Rows are points. The points of each table are mixes of a few directions, plus a little noise. How many directions does each table use, and how many do they share? Where both have some left over, give the other angles between the two spaces (their principal angles), to ten degrees, smallest first.

First (5 x 2):
0:   1  -5
1:  -2  28
2:  -2  36
3:   6 -92
4:   0  34
Second (5 x 2):
0:  -2  47
1:   1 -22
2:   0   6
3:  -2  50
4:   4 -81
Directions: first 1, second 1, shared 1

First (7 x 4):
0: -20  -9  92  -7
1:  14   6 -63   4
2:   2   1  -9  -1
3:   8   3 -37   3
4:  -9  -5  37  -3
5: -16  -7  77  -5
6:  21  10 -99   8
Second (8 x 4):
0: -16  -8  77  -7
1:  20  10 -97   8
2:   0   0   2   0
3:  12   3 -49   5
4:  -4  -1  26   0
5:  18   8 -88   8
6: -19  -9  89  -7
7: -10  -5  39  -4
Directions: first 1, second 1, shared 1

First (10 x 8):
0:    1  -11    7   -9  -18    8  -10   -8
1:   26    3  -16   32   15   -2   -1   14
2:   26   18  -30   49   32  -21   14   29
3:  -18   85   -4   34    9  -28    6   -9
4:  -41   -2  -11  -37   70  -46   73   20
5:   21  -58   17  -36  -21   61  -50  -28
6:   -2   -5   -5    8    0  -21   24   20
7:   10  -34  -30    2   67  -29   55   46
8:  -29   -4   41  -24 -104   18  -42  -37
9:    6   16   27  -13  -44   56  -70  -53
Second (7 x 8):
0: -51 -48  86 -54 -27 -42  24 -37
1: -12  -8 -16  34  14 -15 -34  76
2:  14   8 -15  23   7   9  -2  17
3:  -5  -3 -15 -56 -19 -27  18 -55
4: -11  35 -20 -29   6  42 -36 -24
5:  80  34 -68  67  17  30  30   6
6: -17 -17  49  15   1   3   1  18
Directions: first 4, second 4, shared 1; angles 30, 80, 90

First (11 x 11):
0:   2  28  12  -5   7 -12   5  -2  27  -3 -38
1:   0  -2  -1   0  -1   1   0   0  -2   0   3
2:   1  20   9  -4   5  -8   4  -1  19  -2 -27
3:   1   7   3  -1   2  -3   1   0   7  -1 -10
4:   0  -6  -3   1  -2   3  -1   0  -6   1   8
5:   1  17   8  -3   4  -7   3  -1  16  -2 -23
6:   1   8   3  -1   2  -3   1   0   7  -1 -10
7:   2  28  12  -5   7 -11   5  -2  26  -3 -37
8:  -2 -23 -10   4  -6   9  -4   1 -21   2  30
9:   1  13   6  -3   3  -5   3  -1  12  -1 -18
10:  -6 -90 -39  17 -22  37 -17   6 -84   9 121
Second (8 x 11):
0:  -1 -36  -7   0  -6  19 -11   8 -16  11  32
1:  -3  -6 -13  10  -5  -2   4  -7 -26  -8  27
2:   1  45  12  -3   9 -21  12  -8  28 -10 -47
3:  -2 -31 -12   5  -7  13  -6   2 -27   4  40
4:   4  38  21 -10  11 -14   5   0  44  -1 -59
5:   3  40  17  -8  10 -16   8  -3  36  -4 -52
6:  -2 -15 -13   8  -6   3   0  -4 -26  -3  31
7:   0 -34  -5  -2  -6  18 -10   8 -14  11  28
Directions: first 1, second 2, shared 1

First (9 x 14):
0:  14   4   4   1  -7   5   5   2 -14 -20  -9   0 -15 -17
1: -25  13  12 -13  15  12 -18 -15  31  -4  27 -33  24  -8
2: -14 -12 -22   3 -13   0  -5 -11  17  32   1  -5  14  22
3:  12 -38 -13  -5   1   4  14  19 -51  16  -7  42 -36   2
4:  -9  -4   6   1  20 -17  -2  12   7  15   4  17  15  22
5: -31  29 -40  -7 -10   9   4  -3  50 -20  11  20  12  24
6:  15  11 -10   4 -20  12 -14 -10  -5 -24 -45 -31   7 -15
7:  46  -7  40  22 -16 -22  42   9 -35   0  17  16 -47 -29
8:  -7   1  28  -6  28  -3 -25  -1   3   4  -1 -28  28  -3
Second (11 x 14):
0:    1   -1    6   -2    8   -1    0    6   -7   -3    0    5   -2   -2
1:    0    2   -4    2   -4    1    0   -3    5    2    1   -3    1    0
2:    1   -1    4   -1    6   -1   -1    4   -6   -3    0    4   -1   -1
3:    2   -1    8   -2   10   -3   -1    7   -9   -5   -1    6   -2   -2
4:  -24   21  -88   23 -121   31   12  -83  107   49    9  -75   27   21
5:    5   -4   17   -5   23   -6   -2   15  -19   -8   -2   14   -5   -4
6:    4   -4   12   -4   17   -4   -2   12  -15   -7   -2   11   -4   -3
7:    0   -1    4   -1    5   -1    0    4   -4   -2    0    3   -1   -2
8:    5   -4   17   -5   23   -5   -2   16  -20   -9   -2   14   -5   -5
9:    3   -3   10   -3   15   -4   -2   10  -13   -6   -1    9   -3   -3
10:    4   -4   13   -4   19   -5   -1   13  -17   -8   -1   12   -4   -3
Directions: first 6, second 1, shared 1
